Rows are points. The points of each table are mixes of a few directions, plus a little noise. How many directions does each table use, and how many do they share? Where both have some left over, give the other angles between the two spaces (their principal angles), to ten degrees, smallest first.
In the rows, zero is written as 128.

First (4 x 2)
[[153 112]
 [121 132]
 [ 68 167]
 [171  99]]
Second (5 x 2)
[[131 118]
 [138  96]
 [102 214]
 [132 118]
 [137  96]]
Directions: first 1, second 1, shared 0; angles 40

First (6 x 3)
[[115 198 109]
 [102 169 115]
 [123 127 128]
 [170  56 150]
 [ 96  91 136]
 [162 128 131]]
Second (5 x 3)
[[127 129 112]
 [132 125 178]
 [132 125 180]
 [129 127 144]
 [121 135  27]]
Directions: first 2, second 1, shared 0; angles 70

First (6 x 6)
[[227 122 169 137 149  58]
 [112 120  77 135 149 135]
 [154 100 119 190  97 167]
 [ 96 139 145 110 113 143]
 [102 140 151 111 110 140]
 [ 76 146 106  85 149 124]]
Second (7 x 6)
[[136 128 170 143  90 148]
 [ 94 154  72  52 211  64]
 [120 132 115 116 143 119]
 [138 136 137 110 143 103]
 [ 95 132 170 141  68 185]
 [161 112 123 156 126 128]
 [152 103 107 178 116 151]]
Directions: first 3, second 3, shared 3

First (9 x 9)
[[134 140 137 144 113 128 119 127 121]
 [ 68 154 194 186 210 187 142  96 102]
 [ 99 111 120 117 190 147 147 117 138]
 [133 138 162 130  85 119 129 137 108]
 [150 104  72  93 123 105 124 138 156]
 [149 124  99 119 111 113 116 133 140]
 [131 126 149 113  95 114 136 141 115]
 [144 130 122 125 100 116 120 135 128]
 [144 124  96 125 125 119 116 129 143]]
Second (8 x 9)
[[128 128 129 128 127 128 128 128 127]
 [127 133 148 130 111 126 132 132 116]
 [130 121 100 125 151 131 123 123 144]
 [131 114  72 123 174 134 119 117 161]
 [120 158 249 140  31 116 148 151  59]
 [128 127 126 128 129 129 128 128 129]
 [130 120  97 125 153 131 123 122 145]
 [129 121 102 126 148 131 124 124 142]]
Directions: first 3, second 1, shared 1

First (10 x 12)
[[140 140  86 157 141 147 152 206 160  96 215 124]
 [155 180 172 112  85 147  96 141 150 143 131 176]
 [109  81 160 103 138 103 112  89  71 129  87 125]
 [ 91 150  61 179 139 116 141 114 157 129 122  76]
 [100 141  92 166 136 105 114  89 130 137 115  98]
 [163 149 191  94  94 146  95 157 122 131 147 189]
 [149 149  71 180 153 123 135  88 161 145 159 113]
 [118 105 122 124 142 116 140  82 116 141  86 107]
 [131 114 190  84 106 135 105 175  93 110 136 167]
 [125  71 135  81 146 144 191 138 121 119  82 104]]
Second (8 x 12)
[[125 126 148 129 125 111  93 110  99 131 131 143]
 [136 134  79 126 136 168 212 172 197 122 121  92]
 [116 120 199 132 116  70   7  66  30 136 138 181]
 [125 127 142 128 126 117 104 116 108 129 130 138]
 [122 124 161 129 122 101  72  99  83 132 133 152]
 [132 132 100 126 133 152 177 153 168 124 124 107]
 [130 129 114 127 131 140 153 141 148 127 126 118]
 [135 133  83 126 136 166 206 168 192 123 122  94]]
Directions: first 5, second 1, shared 1

First (8 x 18)
[[176 102 118 128 100 188 177  90 164 148  68 168 159 155 158 149 142 189]
 [133 127 128 128 126 133 133 125 131 130 123 131 131 130 130 129 129 134]
 [ 58 165 142 128 169  41  56 183  78  98 215  69  83  88  86  99 110  38]
 [146 118 125 127 117 152 147 113 140 137 105 143 140 137 139 136 132 152]
 [ 91 147 135 128 149  82  90 158 102 111 175  98 104 107 105 114 120  80]
 [137 123 127 128 122 140 139 120 135 132 115 137 135 135 135 132 131 141]
 [ 93 146 134 128 149  83  92 157 103 112 173  97 104 108 107 113 119  83]
 [189  96 115 127  93 205 192  79 172 154  51 179 168 163 166 153 143 208]]
Second (9 x 18)
[[ 96 122 108 166 123  87  77 141 120 132 152 114  98  74 146 115 160  73]
 [152 111 118 135 109 159 150 106 148 142  94 151 142 135 150 138 142 157]
 [ 81 150 133 134 152  68  76 164  97 110 185  90  96  96 104 108 122  64]
 [123 141 141 111 142 123 131 137 118 118 141 118 129 141 108 126 109 128]
 [217  82 112 126  77 240 221  57 191 166  17 202 186 180 182 165 149 244]
 [148 143 154  86 143 154 169 125 126 117 120 130 151 180  98 136  87 170]
 [123 143 144 107 144 123 133 138 116 116 143 117 130 146 104 126 104 130]
 [ 95 125 110 163 125  85  77 144 118 130 155 112  98  76 143 115 158  71]
 [116 136 133 124 137 113 118 138 118 121 144 117 121 125 117 123 121 114]]
Directions: first 1, second 2, shared 1

First (9 x 20)
[[128 131 114 149 152 129 171 133 166 104 150 182 112 121  77 151  82 108
  152 151]
 [141 150 145  73  49 113 235 116 136 137 118 162 162 137 118 121 129 167
  113  98]
 [148 117 122 173 152 123  24 118  90 124 100  62  92 137 183  99 155 110
  135 150]
 [116 134 153  79 105 125 163 122 131 149 123 139 174 120 141 129 150 139
  106 100]
 [114  97 142 124 125 129  66 142  99 152 121  71 120 128 162 113 166 141
  105 101]
 [126  73 165 112  95 102 180 145 153 130 135 144  91 118 105 130 126 133
  111  88]
 [141 141 108 169 171 127 133 118 156  95 133 166 106 123 101 143  88  89
  163 173]
 [117 168  94 110 102 158 133 139 103 142 142 116 162 147 117 128 127 177
  122 122]
 [121 142 108 166 199 144  45 119 120 120 126 110 133 121 150 134 129  88
  146 169]]
Second (8 x 20)
[[121  92 152  93  78 116 182 152 127 145 138 130 120 123 110 133 133 169
  114  71]
 [147 152 131 104 102 123 144 112  99 137 105 121 165 129 158 124 143 151
  142 115]
 [109 130 135 122 126 137  81 126 124 144 125  93 133 140 153 104 160 121
   81 134]
 [147 101 148 114  75 103 185 135 128 128 122 135 102 129 117 123 124 155
  131  93]
 [120  99 154 110  85 117 132 139 130 144 127 103 107 138 135 104 153 144
   83  99]
 [123  77 131 175 249 116 117 139 161  95 148 187 104  67  93 198  77  60
  215 140]
 [115 207  69 150 169 174  85 114 125 119 141 132 169 149 120 130 112 118
  132 193]
 [142 167 104 158 140 137  97 107 130 112 118 123 123 148 138 108 123 106
  126 179]]
Directions: first 5, second 5, shared 4; angles 60

First (8 x 32)
[[141 148  78 177  80  78 105  90 106 155 111 131  93  63 127 119 170 186
  149 107 140 127 104  96 123 176  98  96 100 172 119 205]
 [128 120 127 113 153 157 154 116 120  68  92 173 126 215 103 144 126  38
  161 170  60 145 122 144 112 132 177 150 157  75 133 139]
 [143  77 119 102 104 136  45 132 137 113 167  77 129 114 139  66  80 159
  126  98 155 111 148 125 171  80 122 153 128 107 123  77]
 [125 118 132  79  80 117 137 126 151  51 134 149 133 107 170  52 107 139
  115 148 142 124 162 149 123  98 154 119 115 134 105 136]
 [ 91 119 142  92 124 200 193 118 143  67 152 144 164 117 148 136 115 111
   93 168 135 146 123 102 124 119 118 159 164 130 151 152]
 [148 152 141 121 127 118 123 154 116 221 114 109 142  93 145 144 125 187
  150 101 170 107 129 151 141 138  92 104 109 170 111  98]
 [132 135 137 155 154 131 107 148 119 223 145  84 136 101 118 172 131 171
  121  89 162 117 114 116 146 136  82 127 125 151 139  93]
 [116 154 148 185 202  87 159 141 132 126 108 159 101 215  75 191 171  34
  110 143  58 147 123 143  85 143 180 117 127  84 143 122]]
Second (11 x 32)
[[116 128 171 127 175 188 138 194 121 117 158  75 148 198 103 139 118 107
   94 137 112 157 112 115 148 133 121 190 154  98 149 103]
 [107 135 130 117  71  83 148  99 162 127 109 154 138  85 134 107 137 139
   99 129 138 108 142 138 115 151 151 100 144 150 123 151]
 [ 74  89 148 149 206 213 195 203 143  80 120  78 148 198  68 142 117  95
   65 162  76 182  97  88 105  64 110 197 145 113 175 153]
 [155 133  91 117  31  72  93  86 133 111  80 164 110  45 148  62 110 175
  160 153 150 106 159 152 102 113 141  63 106 149 105 171]
 [138 123 117 108 124  71 123 126 148 186 103  93 128 125 156  92 162 186
  126  56 134 107 108 132 140 147 145 119  99 190 117 145]
 [184 170 134 120 143 123 118 115 118  85 121  88 114 159 168 103 162 133
   98 157 100 170 100 105  71 132 201 107 110 117 194 201]
 [170 149 141 137 128 196  77 154  74  74 161 128 116 149 118 133  80  96
  166 201 132 157 148 134 131 112 112 141 138  51 134 100]
 [ 93 112 126 138 117 137 133 118 127 144 148 179 135 102 104 168 103  99
  153 128 150 100 154 144 162 135  82 133 151 114  87  70]
 [123 116 117 142 165 134 105 109  98 191 176 173 120 124 126 204 120  99
  198  80 158  90 142 146 192 150  66 138 127 117  71  29]
 [119 114 110 132 172  97 158 110 147 164 111 116 123 139 142 141 171 142
  116  74 112 124  98 110 117 123 139 123 101 176 140 153]
 [129 140 123 120  76  92 120  95 138 130 121 160 126  86 140 116 126 136
  133 133 146 107 148 144 125 149 139  97 135 133 112 131]]
Directions: first 6, second 6, shared 1; angles 30, 50, 60, 80, 80

First (8 x 32)
[[131 123 141  95 112 141 154 178 114 139 150 121 150 152 118 166 157 159
  107 127  91 122 127 146 129 141  91 137 180 117 128 123]
 [114 128 110  65 107 115 172 205 126 132 172 112 155 139 111 162 153 155
  106 184 144 128 132 126 147 145 116 131 215  80 115 113]
 [148 123 151  85 119 161 163 202 106 154 153 136 161 180 113 200 168 184
   94  90  46 114 124 170 116 140  58 145 185 134 129 130]
 [104 108 187 159  96 136 111  78  95 115 115  80 116 104 141  90 161 103
  142 124  99 140 128 119 135 143 120 131 132 141 146 113]
 [147 127 151 155 139 151 112 106 120 136 107 142 122 144 134 135 129 134
  129  72  81 122 123 147 111 121 106 133  91 165 137 139]
 [ 94 131 104 178 132  84  87  33 151  91 101 107  88  58 148  30  85  53
  173 187 235 149 134  71 148 117 220 106  68 114 127 120]
 [142 133 117 115 140 136 135 152 135 139 131 148 136 147 121 153 123 146
  117 113 114 119 127 142 120 124 115 130 127 132 123 136]
 [143 152  64 170 180 103  90  71 179 117  95 177  97 104 138  85  48  90
  155 127 211 127 127 106 120  91 198 110  24 142 117 150]]
Second (10 x 32)
[[143 104 143  84 144 148 147 142 138 136 160 143 108 133 163 140  99 167
  103 119 100 136 133 110  87 122 127 122 141 107 121 123]
 [154 109  93 102 112 186 178 145 112 160 208 200 114 175 154 100 176 148
  106  59 132 111 134  96  73 133 115 114 157  98  52 114]
 [153  98 129  76 137 168 165 147 130 148 189 170 104 150 172 128 119 172
   95  92 104 129 136  98  68 125 122 118 151  97  92 117]
 [111 152 122 169 118 101 103 114 123 115  86 102 146 116  93 123 143  92
  153 148 150 125 122 149 172 132 132 135 113 151 149 135]
 [ 95 167 129 196 118  72  76 102 126 100  44  69 159  96  70 129 135  69
  172 178 159 128 117 168 209 132 137 143  97 170 181 143]
 [138 143  55 167  79 174 163 128  90 156 180 198 142 184 104  71 242  92
  141  51 180  91 127 115 122 145 112 119 145 124  39 118]
 [126 131 127 133 127 125 125 126 127 126 124 125 130 127 124 127 130 123
  131 129 131 127 127 130 133 129 128 128 126 130 130 128]
 [145 103 139  83 143 152 150 143 136 139 167 150 108 136 166 137 105 168
  101 113 101 134 134 108  83 123 125 121 143 104 114 122]
 [121 115 190  93 170  90  99 129 159 105  85  70 115  82 150 177  32 161
  116 191  84 159 129 138 131 114 141 136 114 132 201 136]
 [ 95 158 152 176 135  63  71 104 138  93  36  53 151  82  84 147  98  88
  163 197 139 140 118 168 202 127 141 144  94 167 203 144]]
Directions: first 3, second 2, shared 0; angles 60, 90
